Rows are points. Any point is a mix of the corners, with weights that add up to 1. It lies inside the corners' shape when no weight is negative. Is each point inside? If not, which corners have a negative weight?

Corners:
(1): 189 105
(2): -28 -104
(3): -271 -83
Points:
144 82 -> inside
-231 -78 -> inside
-86 -12 -> inside
111 -30 -> outside (3)
71 71 -> outside (2)
-310 -141 -> outside (1)

Corners:
(1): -180 13 142 103 41 263 137 -26 -214
(2): -14 -321 252 1 27 117 169 48 83
(3): -80 -188 30 -92 -206 -182 -68 226 -85
(4): 177 -164 -86 -294 -109 220 -180 244 -100
(5): 141 -12 -198 46 189 63 142 -248 6
(6): 53 -54 124 172 156 -37 -150 -237 -280
(7): -251 210 13 -181 69 -218 73 -15 229
(8): -190 -21 -133 -244 -234 100 -247 -22 39
(9): -29 -127 -214 -133 89 -88 -122 243 240
(10): 48 194 -99 165 -159 -120 -262 -194 143
Points:
130 -219 -119 -111 -75 163 -202 133 -361 -> outside (2, 7, 10)
99 -142 94 -16 -26 -86 -113 121 30 -> outside (1, 5, 8)
-39 31 -103 -69 -45 -36 -107 19 -18 -> outside (2)
-94 -76 18 -68 -88 -62 -35 91 -37 -> inside
28 -59 -72 -91 -16 3 -94 11 33 -> outside (1)

Corners:
(1): -143 147 53 155 -131 105 125 -83 111 -48 125 32 -135 178 -182 -210 192 282 -19 -81
(2): -160 10 73 -97 -292 -114 59 43 -123 -224 -287 -151 16 -69 -33 -37 -171 168 -260 -119
(3): -64 -140 30 100 -245 96 -116 95 -165 -143 11 -429 -179 -127 83 2 -293 -27 -182 31
(4): 127 13 113 7 49 239 57 -48 360 125 33 -8 158 110 -252 176 -96 201 106 -208
(5): 58 -118 265 22 -350 311 81 -90 136 -10 -93 120 33 86 -170 31 17 118 71 -29
(6): 28 244 -134 -194 -291 -7 -71 -26 -123 -48 146 55 69 73 -201 -240 144 290 391 88
(7): 16 61 39 28 -179 -56 -32 240 -117 -254 -163 -285 -4 -17 225 -12 169 180 -75 87
(8): -82 -62 142 -13 -67 130 6 86 59 -69 -171 127 -232 183 172 48 -211 54 -95 -239
(9): 10 -73 101 88 36 244 256 47 7 32 -87 139 -7 122 -344 94 -42 200 205 73
(10): 155 -61 122 6 -39 -66 8 -18 163 -218 -165 -126 -80 227 -88 -2 -145 -65 -36 40
(11): -102 33 -97 45 -244 -107 -14 -14 145 -183 -233 -77 -228 -245 153 -29 -48 153 -29 93
(12): -64 30 -137 36 -192 68 -161 149 -210 -383 -9 -86 69 -278 78 -415 2 69 -79 21
(13): 195 117 264 140 1 56 106 -147 47 146 190 268 75 139 -238 293 -46 53 145 -37
(14): -37 67 -17 80 -82 97 158 -109 -67 22 -182 -154 31 77 51 27 -71 -162 1 -78
(15): -81 42 -194 -179 -154 177 -20 -175 -99 -77 236 138 109 73 -110 -163 210 339 -47 222
(16): -41 152 -335 -15 -370 42 -98 246 -161 -402 -124 -191 -227 -111 49 -23 71 -31 -247 -11
(17): -151 115 141 -143 -82 22 -217 258 -42 -158 -144 -247 -128 -168 9 -44 -7 -150 -214 86
(18): 127 124 281 -132 -40 339 332 -191 175 -120 37 71 -78 78 -111 108 -131 148 106 -159
(19): 147 -212 172 2 -31 54 89 -82 27 34 -157 -71 -238 -18 -134 134 17 22 22 -272
(20): -281 -15 -142 -79 -266 118 -82 -71 -117 -396 150 51 110 -23 -149 -58 208 164 199 37
(21): -174 -80 -108 -128 -320 -155 95 292 4 -241 54 -113 -26 -185 140 -213 -5 -36 -128 35
Points:
-2 17 60 18 -162 48 27 33 13 -113 -78 -63 -83 -20 -32 4 -52 54 20 -64 -> outside (15)
-217 -54 -240 -47 -494 -155 -185 82 -200 -343 -105 -361 -263 -65 293 -230 -4 36 -266 31 -> outside (4, 9, 12, 13, 17, 18)
-68 270 -189 29 -200 -2 20 200 -56 -112 117 -247 1 -287 84 -164 40 104 -80 236 -> outside (2, 5, 8, 10, 19, 20)
142 33 235 -145 -255 -32 -61 257 -91 -105 -263 -310 -126 -198 209 129 -316 -223 -178 -279 -> outside (1, 9, 10, 11, 15, 20)
-6 35 66 11 -155 71 31 43 0 -131 -71 -47 -51 -1 -54 -7 -41 53 10 -48 -> outside (15)
-18 17 19 15 -144 95 7 14 33 -117 1 -13 -67 2 -27 -29 32 98 39 -2 -> outside (2)
40 46 116 -6 -119 41 97 45 96 -59 -131 13 -56 39 -53 -2 -36 72 -17 -110 -> outside (3, 15, 20)
-67 7 -15 5 -178 -13 -68 13 1 -104 -38 -96 -30 -36 10 -86 24 86 -37 -4 -> outside (9, 16, 18)
-124 107 -35 -51 -234 25 46 50 -58 -236 -26 19 -16 -2 -12 -150 78 112 -11 68 -> outside (3, 4, 19)

Corners:
(1): 53 -111 -90 -269 -78 -106 -89 -147 -147 5 -208 -1 -231 127 211 -74 194 18 -118 60
(2): 142 -149 182 363 80 -256 124 290 214 250 69 -172 -265 99 -183 97 -67 379 144 68
(3): -109 -6 -198 -343 -245 -117 208 -49 -120 -22 -162 39 -76 37 -74 116 263 3 39 153
(4): -76 -26 -304 -321 14 -275 57 36 -96 208 -243 43 -2 21 38 133 158 6 -244 76
(5): 216 -3 -174 1 -68 263 36 94 -83 195 62 234 44 -114 -21 -29 -92 225 -171 -156
(6): -213 -86 180 -60 55 161 -125 -82 214 19 -45 -80 54 45 -91 -197 -10 63 -66 72
(7): -91 -47 -56 -75 146 -94 -30 -218 247 -83 50 137 66 219 162 -228 42 -152 91 10
(8): -7 29 125 30 73 85 -278 -194 348 27 253 -134 203 -253 210 -21 -101 -134 198 -112
(9): 232 -40 -56 75 -24 -9 192 58 -127 226 -45 81 51 -157 -83 -39 286 131 -284 -127
(10): -146 -5 -93 128 130 126 -250 76 318 -124 -55 -132 136 -11 87 -26 10 -126 152 -60
(11): 126 -103 197 2 303 -253 80 378 224 21 92 -73 -54 54 -80 -9 173 424 93 37
(12): 268 -218 57 87 141 12 -97 296 139 273 170 -117 -90 84 -337 105 130 192 90 -28
(13): 314 -228 106 161 217 -86 21 183 -26 64 11 27 9 -317 -286 59 -114 211 -96 -78
(14): -57 176 -41 -217 -125 -219 5 -127 -97 -56 -81 33 -69 34 -162 66 186 126 -130 -220
(15): 224 -16 -51 122 289 127 126 68 -48 343 -141 108 -56 -192 -152 83 37 346 63 -112
(16): 221 -279 196 122 107 -109 86 173 223 273 -28 -127 24 26 -48 103 -81 361 150 -239
(17): -124 58 101 -60 168 23 -143 -43 95 -34 33 -241 171 -27 73 -211 -151 -240 167 -137
(18): -69 14 -80 -186 -164 -140 15 85 -267 199 -287 341 -69 -100 -23 65 260 -21 -119 -31
(19): -321 -200 106 153 200 117 -254 -158 76 -121 322 -117 239 -80 197 -30 -59 -18 141 -130
(20): 18 -17 -180 -49 -151 -141 -73 -19 -61 131 -146 -4 145 53 -66 -132 125 231 97 128
(21): 120 -259 -189 -7 36 86 76 152 -51 275 -6 145 -107 -330 -162 -108 98 250 -89 -223
Points:
71 -108 -9 -45 36 -61 28 56 -23 145 -8 46 -23 -65 -83 -4 78 151 -33 -52 -> outside (10)
-9 -68 21 -36 44 -34 -22 42 58 91 -47 -7 21 -16 -47 -39 66 119 15 -19 -> inside
97 -108 27 45 77 -54 21 83 41 112 -15 -15 2 -81 -87 7 33 144 -7 -62 -> inside
38 -88 -27 -19 44 -25 -7 28 45 104 -31 38 2 -36 -35 -2 69 128 -9 -38 -> outside (17)
-93 -95 43 -72 160 61 -117 -82 37 -56 38 -10 43 -183 -20 -66 117 -82 20 -98 -> outside (2, 4, 5, 16, 20)
89 -124 256 10 192 -392 128 232 310 246 -53 -166 -121 64 -316 38 -64 286 262 49 -> outside (1, 5, 9, 10, 19)
-44 11 -128 -78 -25 -342 -59 94 79 -61 -42 -37 35 -33 -70 -36 216 -164 46 44 -> outside (1, 5, 6, 15, 16, 19)

Corners:
(1): -296 -264 -118 156 -80 286 78 86 35 -136 -200 16 211 38 -311 141 119 168 49 -47
(2): 85 221 -97 -8 232 -16 -171 -142 57 192 -89 57 -6 -94 16 -116 64 144 78 -215
(3): -109 85 -99 -145 -109 -347 231 188 -236 -88 -96 133 127 170 285 -64 -205 -393 -153 165
(4): -86 120 -146 -62 272 120 21 -14 -410 365 -78 -199 -5 141 9 -297 242 -54 23 -231
(5): 122 19 -124 -141 -274 259 493 -188 72 224 -183 -163 293 179 -12 139 -8 368 160 -147
(6): -358 38 -159 230 194 -6 243 355 -221 49 -192 -292 -113 -37 -130 37 311 -43 67 -117
(7): 30 -121 21 -143 -50 -260 99 -98 29 -59 31 -32 -286 176 146 -28 137 -269 -355 177
(8): -130 -60 -139 -18 100 106 113 159 -202 -100 70 5 -246 140 84 -198 240 -26 197 -171
(9): -164 -222 -145 -330 -103 40 20 123 -208 -99 199 -88 -3 2 89 131 182 132 44 19
(10): -164 -163 -11 27 -86 36 173 -40 155 229 56 -70 -38 140 12 -181 -189 -2 -321 351
(11): -173 98 -301 291 -292 155 15 12 -107 126 -12 -115 -8 -259 -40 -212 -38 45 -7 -5
(12): 187 -154 5 -367 -147 179 281 -184 -216 24 -304 -54 -84 137 131 209 166 258 60 64
(13): 2 -36 -215 -10 233 -223 67 65 -260 200 -226 -391 -100 133 -9 -231 -94 335 -95 -109
(14): -136 41 194 -134 -88 3 1 -88 -112 -41 40 -50 -187 167 234 42 29 150 -16 -8
(15): -44 -103 -29 280 222 -116 60 -177 -88 -54 -86 26 66 149 83 143 -70 -54 32 85
(16): -28 28 118 49 73 -270 2 -139 -72 88 81 218 -93 221 -83 266 85 148 133 103
(17): 10 56 -228 -176 -83 -47 317 25 -350 94 285 87 73 -208 123 -137 -91 -197 -7 -423
(18): 16 -178 -68 168 14 98 40 272 -284 72 190 -71 -38 75 184 -198 -23 -9 -29 -131
(19): 136 69 134 -59 -82 -172 27 -147 5 -202 131 -46 128 -27 -3 -13 -198 115 99 146
(20): -56 -140 70 28 -157 -186 -103 -10 -44 36 134 -10 -4 -225 294 -415 52 67 -108 137
(21): -9 -221 54 -59 -241 141 -188 -256 162 74 98 40 -98 -212 -24 -84 -121 -1 263 -130
Points:
-52 -27 -100 -48 -126 16 143 -70 -11 16 28 51 44 -72 5 -3 3 -9 58 -49 -> outside (4, 13, 14, 18)
-31 -25 -24 66 38 56 -8 -62 -55 50 -87 -80 -79 47 -8 -33 117 159 93 -68 -> outside (3, 9, 10, 17)
-61 -37 -81 50 36 31 58 -18 -153 42 2 -47 12 -19 21 -35 52 101 99 -125 -> outside (3, 7, 10)
-44 -45 -54 0 -18 24 45 -53 -66 70 9 -61 -29 4 11 -45 43 118 31 -43 -> outside (3)
-24 -7 -108 -74 -53 -5 188 -12 -157 87 27 -31 42 21 76 -64 -9 -6 -2 -109 -> inside
-64 -6 -40 60 -38 -84 53 -10 -40 69 -68 -27 -125 48 122 -91 1 42 -36 42 -> outside (1, 4, 9, 17, 19)
-145 -108 -33 -161 -33 100 212 11 -152 -40 -5 2 52 158 -30 173 69 47 108 -29 -> outside (2, 7, 11, 13, 18, 20)

Corners:
(1): -222 -251 -73 139 -148 -107 -164 58 23 -52 157 12 313 -3 -93 -175 220 74 55 165
(2): -88 222 139 16 54 -99 -41 -55 -156 -199 133 17 -61 -358 100 57 224 -194 102 -97
(3): -14 -124 -27 112 27 -172 -239 -4 -167 -21 73 -24 41 25 260 -181 -13 -135 302 14
(4): 52 -4 -108 115 -170 -204 36 -187 -122 -15 113 -87 251 51 121 -141 156 -86 54 215
(5): -180 41 55 -190 -75 34 234 -255 -61 47 62 -116 -254 -107 -10 115 46 -134 24 -145
(6): -124 26 96 -281 -51 -217 -108 -59 -38 -117 210 20 269 109 -216 -231 -86 -25 5 32
(7): -260 61 97 -30 -7 -134 121 -120 80 -27 -96 -118 -62 -85 121 128 78 244 450 -141
(8): 255 -119 224 -415 -144 182 -208 294 107 -83 -25 -79 195 351 -153 4 -69 233 -150 151
(9): -153 -51 62 -112 -301 -11 -276 159 -12 -169 126 124 255 25 127 -212 -16 87 -156 -111
(10): -183 260 21 314 34 -40 46 61 -264 129 178 -143 -246 9 -44 -225 191 85 -84 -200
(11): 105 -107 -127 -270 -250 52 -195 160 251 -305 441 192 66 266 -37 279 32 238 -27 69
(12): 104 -169 13 -200 -314 -162 -287 84 25 -147 36 96 173 296 -381 321 -92 145 -37 44
(13): 92 -70 -255 -23 -291 113 -146 29 -49 -375 86 11 363 170 -269 12 -65 102 93 56
(14): 38 89 -6 38 35 -197 143 43 170 52 -235 -108 -275 -139 -5 -16 153 144 20 -70
(15): 145 -5 147 -115 158 167 -122 53 169 191 82 153 30 24 -159 146 71 30 19 -146
(16): -232 215 -39 216 108 -57 -139 -130 -106 -132 57 -362 -102 73 180 -54 -127 -114 -24 -18
(17): 67 60 371 14 -37 184 27 -41 22 -74 154 308 -245 -32 -116 27 128 22 -222 -36
(18): 227 -78 126 -167 -243 15 116 167 245 -91 211 241 244 285 -347 170 74 -104 -111 -52
(19): -93 116 -25 7 112 -85 -44 92 -149 -26 -134 121 -41 -177 119 -33 -52 -149 -35 110
(20): 78 177 30 -20 -252 -203 99 139 87 85 -33 -118 -234 -435 48 44 30 49 182 177
(21): 53 -51 -101 142 79 -146 41 75 -228 -173 269 -96 131 48 180 -160 -169 75 -132 86
Points:
28 32 -26 -39 -86 -90 -68 68 -8 -102 84 -13 86 45 -38 10 -2 42 33 12 -> outside (1, 5, 17)
-27 20 81 -14 -63 -27 20 -22 -35 -8 47 -21 -28 -1 -35 -42 14 7 -21 5 -> outside (2, 11)
43 -17 14 -50 -106 7 -75 42 19 -86 99 45 113 75 -105 20 28 36 2 -4 -> inside
-13 12 -8 13 -49 -28 -37 15 -54 -103 143 -5 74 8 -11 -28 38 6 40 43 -> outside (9, 12, 14)

Corners:
(1): 37 130 -306 84 1 12 141 -414 309 66 316 -263 -325 58 -260 -113 214 -125 -12 -173
(2): -208 -72 -216 147 -82 48 283 49 -214 206 -461 73 175 107 -26 175 -68 -160 111 140
(3): -211 -192 230 74 3 98 105 -75 -143 193 47 -17 99 0 -202 -71 253 111 -3 120
(4): -138 -199 -244 -156 -50 148 160 -23 -384 266 105 230 8 178 123 250 42 -38 -89 -123
(5): 267 165 -33 -381 -69 34 -90 12 98 -400 55 5 158 496 251 214 -430 -112 -92 107
(6): -9 16 312 2 168 276 -22 12 -105 -56 -330 -74 42 -98 -271 249 115 -132 -9 -15
(7): 194 -176 32 117 66 -43 115 -65 -121 114 -78 7 356 -53 9 119 186 -90 -140 96
(8): -244 -252 -10 146 28 195 13 177 -142 3 112 -84 97 -23 -64 35 146 213 -147 -69
(9): 171 102 -33 -58 269 -108 -117 -39 161 67 62 107 155 -47 -134 -89 -116 70 61 67
(10): 146 29 6 -289 123 137 58 -48 1 -205 205 111 -184 -37 -52 7 -238 -296 -153 78
(11): -113 -67 99 88 51 -38 57 -104 -151 -42 132 -77 4 -243 -135 44 53 40 -45 -330
(12): -269 -24 -272 -152 132 49 -8 8 -187 42 -46 352 52 -9 37 249 -29 -276 142 183
(13): -159 -23 -138 -193 -104 -123 100 52 -107 -28 161 -45 -137 115 227 -278 3 180 -18 -306
(14): -85 -186 133 -120 105 47 7 -79 -6 -59 130 14 206 114 177 -384 -155 30 -152 -114
(15): -308 -185 0 -72 11 -99 -72 -276 45 -12 -189 -133 -441 90 -126 -197 -84 -46 -346 -254
(16): 58 44 20 502 -129 241 152 -76 -50 107 -595 -11 65 233 288 108 -101 -216 0 209
(17): 162 -90 65 154 100 -125 -53 75 -22 -138 121 -48 47 -239 -175 -170 -19 -261 -11 -182
(18): -14 84 54 -48 174 50 -57 152 -308 -312 20 278 159 54 -265 9 -162 38 12 64
(19): 51 282 -70 106 -54 -81 -35 -131 395 32 41 -89 -7 -17 -278 -69 187 -35 -98 -81
(20): 72 -14 -99 127 -128 105 -244 -141 -6 -53 205 49 77 -164 -49 -211 132 63 -10 -1
(21): 223 -13 53 -175 12 -50 128 -414 433 -163 -238 90 -369 307 34 -53 -329 -85 -220 -208
Points:
-66 26 -6 14 11 71 11 -62 59 -91 -40 -23 -63 49 -109 -51 -7 -88 -42 -15 -> outside (4, 7, 9, 11)
-65 -50 -50 -10 19 47 36 -67 -42 31 27 -15 18 17 -27 26 28 -83 -44 -22 -> outside (18, 21)
-38 -64 -23 11 5 35 48 -62 -62 -14 -28 24 2 42 -23 -18 -14 -77 -74 -54 -> outside (9)
97 24 33 38 52 107 12 -57 42 -166 -56 30 42 21 -41 51 -118 -138 -70 1 -> outside (3, 4, 9, 13, 15)
-88 -81 23 35 43 71 28 3 -97 -28 37 14 46 -3 -92 1 29 27 -66 -44 -> inside
-47 -36 46 129 80 36 -1 -47 -34 -27 -144 59 17 -112 -181 66 10 -109 -33 12 -> outside (1, 4, 5, 13, 14)
38 7 31 -99 69 81 -29 -22 -19 -43 26 128 115 63 22 44 -57 7 -55 49 -> outside (1, 2, 15, 17)
63 65 15 -15 -2 45 -42 -86 122 -160 26 -26 -69 83 -97 -8 -3 -70 -89 3 -> outside (2, 4, 9, 11, 14)

Corners:
(1): -100 151 -110 40 1 104 -118 -52 74 152 75 -117 -182 3 11 164 71 -57 -145 -37
(2): 176 -172 -206 -163 170 -256 39 77 -20 -203 52 -455 99 82 -67 358 256 -148 -267 72
(3): 106 -116 -143 -11 44 -124 49 117 106 -42 -25 -125 25 -123 85 273 239 37 -6 -375
(4): -102 175 -94 27 64 -81 46 -288 -152 249 -78 145 34 -58 118 -19 160 -207 39 20
(5): 73 -58 -19 158 -32 -150 40 -173 -29 -74 -224 262 0 146 52 226 99 -53 -123 48
(6): -75 30 173 -24 -116 275 -15 -72 -6 237 -96 -96 -236 -44 -284 -199 -225 -48 100 18
(7): -528 -116 71 154 -153 11 133 -50 173 169 95 -128 -74 179 -94 -339 -232 359 190 127
(8): -94 114 131 -4 -170 218 -188 -215 -220 100 1 -40 -226 -84 -67 -54 -240 164 -331 176
(9): -21 -8 -70 84 -211 -67 -88 1 -105 90 -20 327 117 238 -169 -2 -65 46 -85 125
(10): -31 -22 -15 -15 147 -125 160 -6 -195 66 -60 308 -51 -124 -195 208 -9 -106 -130 253
(11): 44 144 -360 -38 99 -127 -152 -138 17 99 -51 -41 -97 -95 -28 366 266 -172 259 -204
(12): 26 124 -155 163 76 -227 10 -189 -63 129 181 297 -79 12 37 130 -90 7 27 -109
(13): 243 110 197 -301 -105 142 -129 -158 -164 -121 -2 216 -169 -162 -197 118 77 21 -336 -125
(14): -101 -128 -88 -53 174 -68 79 177 86 -235 30 -147 -26 14 -166 -190 -68 104 16 37
(15): -264 124 65 76 -275 -19 33 -129 164 193 -253 240 401 -96 -113 -6 -163 -143 221 -60
(16): -209 -308 129 17 8 -29 -23 -13 70 -223 249 -325 23 -143 45 -84 187 61 -190 -76
(17): 4 15 -138 -48 -19 190 -105 -111 418 191 -55 -116 -247 -265 99 -51 -110 1 54 -112
(18): -84 -95 123 157 65 43 -92 -8 -24 -137 60 -43 239 161 105 -70 225 135 237 36
(19): -66 17 55 130 -224 -18 211 20 -5 -40 -71 -28 140 74 -252 -259 -48 174 114 169
(20): 20 -221 -61 -69 -444 -22 237 190 56 -248 58 -8 -43 326 -92 -15 -124 158 -90 63
(21): -352 -309 -226 156 100 12 329 -58 241 -68 124 -151 333 -9 -51 -151 69 192 203 -119
Points:
-50 -56 -36 16 -33 -6 44 -28 23 -15 21 -56 -35 15 -60 -20 19 54 -23 11 -> outside (15)
18 74 0 -58 87 -58 -97 -146 -76 22 15 -80 -71 -75 13 166 144 -75 -107 -111 -> outside (9, 10, 17, 19, 20, 21)
-91 -14 -1 59 -55 15 8 -87 31 29 -14 52 -21 -4 -32 -2 0 47 -12 -10 -> outside (2)
-89 -2 26 -17 -62 18 -35 -51 3 49 -33 4 -38 -1 -55 37 5 7 -41 22 -> outside (12, 19, 21)
